Rows are points. Each copy is the shape, with its points in the same order, turned, moved and blurred by noise. Is it also mirrored, or only turned?
In the rows, zero is written as 128.

Shape (7 x 2):
[[139 206]
 [ 70 110]
 [104 181]
 [110 107]
 [ 78 108]
 [100 157]
 [147 158]]
Copy 1 (7 x 2):
[[ 60 139]
 [148  68]
 [ 81 107]
 [153 107]
 [152  76]
 [105  98]
 [108 150]]
Copy 1 is: only turned
Copy 2 (7 x 2):
[[190 181]
 [169  63]
 [198 136]
 [138  90]
 [162  67]
 [182 120]
 [150 153]]
Copy 2 is: mirrored

Shape (8 x 3):
[[ 80 138 150]
 [129 140  58]
 [173 144  78]
 [123 152 222]
 [116  70  76]
 [ 83 101 156]
 [162 136 142]
 [134 105 170]]
Copy 1 (8 x 3):
[[132  86  99]
 [ 71 183  85]
 [ 97 195 129]
 [215  97 135]
 [ 39 131 137]
 [117  71 120]
 [146 154 149]
 [135 104 149]]
Copy 1 is: mirrored
Copy 2 (8 x 3):
[[158 102 182]
 [139  66  91]
 [105 100  79]
 [111 168 219]
 [197 113  87]
 [184 126 172]
 [110 135 135]
 [147 160 158]]
Copy 2 is: only turned

Shape (10 x 4):
[[102 169  83  93]
 [146 136 150 149]
 [ 98 108  83  97]
 [103 168 106  90]
 [186  87 147 152]
 [177 159 151 128]
 [ 97  90  68 100]
 [123 100 185 202]
 [ 85 147 154  72]
 [179 122 186 191]]
Copy 1 (10 x 4):
[[178 184  86 137]
 [119 106 139 151]
 [158 178 111  81]
 [167 185  97 158]
 [131  84 196 119]
 [158 113 160 175]
 [166 176 113  59]
 [ 59  76 147 131]
 [122 199 125 159]
 [104  68 165 165]]
Copy 1 is: only turned
Copy 2 (10 x 4):
[[125 189 184 111]
 [119 106 138  93]
 [112 199 116 110]
 [133 190 175 106]
 [164  81  96 124]
 [162  96 174 104]
 [128 217 104 138]
 [ 78  68  85  81]
 [136 188 157  46]
 [121  41 120  98]]
Copy 2 is: only turned

Shape (11 x 8):
[[130 131 144 133 150 129 148 185]
 [102 190 144 108 162 136 115 173]
 [176 136  94 122 102 146  89 124]
 [112 141 166 127 122 102 169 128]
 [145  77  74 125  92 110  58 130]
 [112  85 150 145 146 139 173  83]
 [125 160  89  78 112 158 116 153]
 [134  71 163 127 101 146 110 106]
 [138 172 144  53 174 138 100 165]
 [144 138 118  62 122 148 112 155]
 [147  67 159 129 142 100 141 102]]
Copy 1 (11 x 8):
[[ 85 115  84 109 143 135 132 136]
 [ 79 122 113 103 121 164  68 129]
 [162 107 117 149  96 106 127  85]
 [108 161 131 117 156 148 141 161]
 [177 117 113 137 152  87 134  37]
 [108 118 164 159 184 141 186 146]
 [145  91 136  82  97 146 104  90]
 [159 124 115 166 173 161 172 104]
 [132  84 102 111 133 158  48 141]
 [161  87 108 102 123 149 100 115]
 [147 131 120 162 201 115 167 147]]
Copy 1 is: mirrored
Copy 2 (11 x 8):
[[163  79 125 137  92 109 141  97]
 [125  43  97 148 120 108 154 147]
 [194 110 173 118 150 140 102 156]
 [126 119 138 101 104 103 158  82]
 [193 147 165 119  84 136  62 169]
 [105 122 144 102 103 160 108  48]
 [160  67 162 108 119 157 142 178]
 [138 145 200 148  94 134 111  96]
 [133   7 151 136 119  92 132 160]
 [166  69 173 115 103 136 133 143]
 [142 128 170 108  88 102  84  55]]
Copy 2 is: only turned

Shape (13 x 9):
[[114  84  87 180  67  55 113 134  68]
 [101 138 174  92 101 123 176 183  55]
 [138 159  67 155  62 140 180 119 136]
 [124 177  68 134 173 105 142 120  63]
 [146 158 180  85 178 108 133 183 155]
 [127 166 148 116 149  97  98 164 180]
 [119 170 154 130 100 157 133  67 127]
 [ 82 157 126  98  79 172 166 174 148]
 [166 158  95  95 167 160 129 171 120]
 [113  68  67 166 134 145  84  93  87]
 [141  89 170 160 147 109 106 166  61]
 [ 81 183 110 124  59 141  65 191  82]
 [134  62 148 105  61 129  95  89 130]]
Copy 1 (13 x 9):
[[176  73  34 181 188  99 120  90 116]
 [ 96  77 155 208 127 177 146 100 107]
 [ 96 104 107 157 132  84  34 105 117]
 [ 84 129  68 161 111  72 169  78  72]
 [138 188 153 160 103 158 186 147 136]
 [106 190 110 139 131 143 154 146 163]
 [ 74  87  91 111  99 120 106 113 169]
 [ 66 133 162 172 167 166  61 107 124]
 [114 193 124 146  77 140 136  79 101]
 [149  96  40  83 173 127 112  41 101]
 [181  94 120 162 137 154 177  72 141]
 [ 81 134  47 213 162 196 106  59 171]
 [164  85  58 108 135 194  75 123 142]]
Copy 1 is: mirrored
Copy 2 (13 x 9):
[[173 133 150  62 102 174  66  92 143]
 [111 132 219 124 156 146 137  47  51]
 [ 50 151 114  79 119 161  95 158 108]
 [100  80  73 146 132 118 109  84  80]
 [155 143 164 214 115 107 166 126  44]
 [135 147 158 190  82  90 115 154  70]
 [ 52 120 173 136  85 125 167 128 134]
 [ 55 167 195 122 143  90 113 149  79]
 [100 121 123 201 168 126 133 150  93]
 [135 112 116 117 135 130 106 109 209]
 [179 150 162 161 122 150 132  46 119]
 [ 66 139 218 160 138 110  30  96 121]
 [139 122 207 112 115 155 143 158 181]]
Copy 2 is: mirrored
Copy 3 (13 x 9):
[[ 82 202  41 161 112  99 162  89 148]
 [192 137  53 160 114 158 119 146  78]
 [126 164 107 111  35 122 108 149 188]
 [165 190 117 160 153  83 137 172 175]
 [180  93 177 138 142 132 148 113  78]
 [128  87 167 132 114 110 163 108 111]
 [129 108 107  78 134 157 102 144 185]
 [124 100  99 130  62 132  77 172  95]
 [166 142 177 189 112 116 100 147 142]
 [ 54 201 112 167 161 114  82 119 173]
 [131 166 104 185 166 188 145  94 118]
 [106  71  55 212  96 112 140 157 157]
 [ 89 122  78 111 131 136  61  47 142]]
Copy 3 is: mirrored
Copy 4 (13 x 9):
[[182 113 125 145 164 168  99  61  42]
 [ 87 111 142 162  89  73  62 119  70]
 [116 138  54 123  65 180 112  66 106]
 [ 88 115  80 131 127 107 190  97  44]
 [103 191 155 151  90  63 155 155 132]
 [149 202 108 151 111  91 157 145 133]
 [117 139  61 136 106  76 120  46 153]
 [101 132  72 148  68 122  69 148 140]
 [ 78 155 112  76  97 106 164 144 105]
 [129  88  99  92 206 157 144  74 117]
 [103 156 174 129 181  93 104  90  77]
 [157 148  43 104 136  87  54 151  62]
 [184 106 139 108 135 112  87  60 170]]
Copy 4 is: only turned

Shape (17 x 11):
[[167 133 167  91 150 123 184 157 144  57 171]
 [158 168 109 113 145  71 126  68 145 130  86]
 [ 55  98 130 127 112  93  64 110  70 152  83]
 [106 129 125 166 155 161  45 152  79  45 157]
 [110 159 157 140 132 122 110 166 148 135 131]
 [118 123  88  99  74 170  94 140  79 109 193]
 [100 117 114 197  63 129 100 177 110 192 121]
 [119 145 142  67 188  37  81 163 132 149 169]
 [ 95  51 163 177 163  90 123  45  91 117 110]
 [126  64 123 104 113 143  33 244 188 117  91]
 [117 112 149 128 143 160 163 161 167 109 170]
 [132 105 130 102 176 169  55 142  81 117 179]
 [170 156 127 157 131  99 138  27 173 112 151]
 [127  97 115  67 144 191  72 147 142 159 124]
 [105  90 186 111 102 103 111 141 122 188 120]
 [103 151 103  96  95 100  88  91 171  86 131]
 [142 156 153 128 138 120  38 141 122  94 143]]
Copy 1 (17 x 11):
[[159 147 155 126 135 128  83  91  46 155  77]
 [133 100 101 111 152 165 112 181 175 164  73]
 [ 54 176  76 138  87 143 157 181 159 108 148]
 [ 94 186  56 191  87 123  66  93 130 178 180]
 [169 152  97 146 124 117 112 149 120 104 148]
 [107 205 149  99  92 139 112  84 148 157 198]
 [154 150  55  84  86  91 180 118 171  77 194]
 [185 176 155 185 108 205 127 197 127 143 120]
 [ 44 116  93 183  76  87 159 121 167 129  65]
 [155 130 102 131  96 117 165 204  42 167 246]
 [168 130 146 152 124  96 120  89  84 129 143]
 [110 155 144 185  57 154  71 119 133 159 186]
 [143 109 142 127 143  75  71 131 199 166  60]
 [101 110 173 134  93 153 116 148 121 135 218]
 [133 152 140 101  64 104 159 168 126  75 130]
 [111 171 125 114 172 115 122 167 156 187 134]
 [140 182 105 152  90 115  67 166 137 157 161]]
Copy 1 is: only turned
Copy 2 (17 x 11):
[[131  61 117  98 205 110 171  65 180 140 113]
 [141  85 132  96  59 118 117  85 107  94 158]
 [ 31 143 141 192  98  95 127 142  80  89 131]
 [ 77  58 122 197 183 133 198 123  53 130 133]
 [120 101 111 179 163 143 121 102 128  76 118]
 [ 86 114 111 125 211  98 170 195  96 111 180]
 [101 158 176 209 174 160 111 180 127  54 163]
 [108 117  68 180 111  69 164  58 157  77 180]
 [ 34 124 184 154  65 165 189 102 135 145 113]
 [149 190 132 178 229  96 178  72  68  27  86]
 [132 125 107 142 198 153 166 109 165 128 102]
 [ 65 122  82 148 192 133 193  92  79 120 186]
 [135  65 122  82  74 182 167 132 138 107 148]
 [ 92 182  85 111 189 125 147  99  65 101 144]
 [ 50 157 138 152 142 121 121 105 165  52 119]
 [138 103 102 110 100  94 162 154  89  85 114]
 [ 99  64 102 164 150 124 178  95  78  55 148]]
Copy 2 is: mirrored

Shape (15 x 12):
[[139  88 202 139 104 167  98 128 101 196 112 149]
 [110 144  95 129 111  85 103  95 175  93 160 111]
 [ 94 125 123  91 170  66 166 108 151  58 115 144]
 [ 63  95  70  58 155  73 118 125 174 113 144 117]
 [102 144 153 154 118 170 138 186  95 144 110  79]
 [117 145  82 136 144 102 121 106 173 146  85 107]
 [ 76  86 106 117 196  73  55 103 187  41 110 119]
 [ 73 118 126 149 229 110  75 126 137 107 160 172]
 [141 120 121 153  99 191 114 199 134 128 105 160]
 [ 66 145  89 127 154  91  65 118 114  80 121 173]
 [ 70 111  80 136 135 130 108 104 135  59 144 112]
 [173 153 135  41 129 176 131 102 131 158 106  86]
 [145 157 164 135 107 150  95 187 141 142 144 117]
 [193 100 140 153 134 172 127 160  90 171 142 123]
 [163 101 156 140 137 123  76 180  58 156 112 130]]
Copy 1 (15 x 12):
[[103  92 202 146  79 140 189 162 144 105  93  75]
 [137 190  93 117 177 146 102 133 131 168  89 123]
 [135 183  70 153 181  87 161  72 130 154 160 128]
 [ 92 230  98 154 180 115 155 113 177 161 107 181]
 [ 54 119 154 173  71 153  98 110 147 113 144  92]
 [ 86 165  94 122 163 170 156 143 108 113 149 148]
 [112 236 109 106 179  73 150 160 125 211 170 139]
 [ 87 124 137  97 161 106 163 130 171 225 171 149]
 [ 41 132 111 149  86 169 163 149 168 125 137  34]
 [116 149 115 141 206 129 141 148 187 186 169 101]
 [130 194  97 127 141 119 106 141 182 159 163 116]
 [ 68 127  90 125 133 103 130 141 152  35  70 137]
 [ 48 120 145 142 112 142 120 139 138 142  87  76]
 [ 72  70 112 141  46 135 171 170 146 123 106 110]
 [ 75  81 145 193 102 108 154 203 153 135 140 106]]
Copy 1 is: mirrored
Copy 2 (15 x 12):
[[153 209 148 152 134  94 196  97 110 105  88 150]
 [ 93 107  93  89 132 144  85 135 123 156 102 166]
 [151  94  73  81 122 164 114 143 168 179  94  69]
 [ 83 112  41  63  99 138 116 114 165 214  63 121]
 [142 162 157 145  89 120 174  73 135 163 178 142]
 [107  83  98  68 122 112 156 127  87 164 128 126]
 [157 118  63  13 133 147  48  74 124 167  83 112]
 [161 121 116 114 143  95  61  64  89 205  64  82]
 [119 198 111 132 158  73 158 109 125 153 177 126]
 [156  90  75 112 141  86  56  91 131 166 100 140]
 [146 136  64 100 102 149  74 115 130 191 122 157]
 [113 169 172  57  87  83 193 178 153 151  99 158]
 [ 94 170 180 131 143 111 139  82 143 136 152 138]
 [112 213 158 147  78  92 168 117  89 120 133  96]
 [132 179 143 132  88  68 149  66 119  90 117  96]]
Copy 2 is: mirrored
Copy 3 (15 x 12):
[[ 85 134 171 114  79 112 141  72 139 125  71 119]
 [123 160  75 128 121 146 176 183  92  93 182 142]
 [119 142 107  96 144 160  80 224 123 134 190 146]
 [124 125  78  92 132 203 158 246  91 130 135 131]
 [140  46 135 141 122 123 140  89 102 142 133 123]
 [147 107 104 134 120 115 160 205 138  79 140 131]
 [ 85 126  29  36 125 160 128 211 132  84 190 102]
 [125 141  88   7 157 111 160 165 131 144 160 113]
 [160 105 129 137 142 164 149  70 180 120 121 110]
 [106 144  63  92 155 126 170 188 149 161 177  88]
 [124 121  95 102 150 166 156 175  92 115 201  80]
 [148 107 170 142  10 158 159 160 141 134 146 151]
 [152 105  98 129 103 136 163  72 136 138 135 168]
 [191 129 159 116  78 121 126  74 121 120 100 107]
 [144 123  94 103  83 103 109  86 138 165  83  96]]
Copy 3 is: only turned
Copy 4 (15 x 12):
[[141 100 151 150 140 101  85  75 111  73  92  87]
 [158 176  56  81 130 134 126 175 144 143 127 125]
 [ 91 170  97  55 136 169 127 121 166 162 129 201]
 [135 216 104  64 145 207 131 177 144 102 125 155]
 [ 89 147 176 165  98  87 143 155 109 116 107 115]
 [144 164 124  82 170 116  91 182 137 132 153 143]
 [117 183  74   8 137 132 123 182 207  93  76 175]
 [141 184  97 123 144 116 103 139 232  81  80 201]
 [166 123 170 127  95  66 153 126  91 103 113 162]
 [141 145  78  97 181 132 171 166 184 113  90 192]
 [131 206  81  80 144 110 160 154 139 130  82 154]
 [110 158 134  96 130 110 137  98 119  90 227  82]
 [140 105 128 150  74  97 133 148 125  93 133 121]
 [169 139 185 149  98  76 120  83 151 123 131  90]
 [144  92 191 139 122 106 151 114 185 102  94  97]]
Copy 4 is: only turned
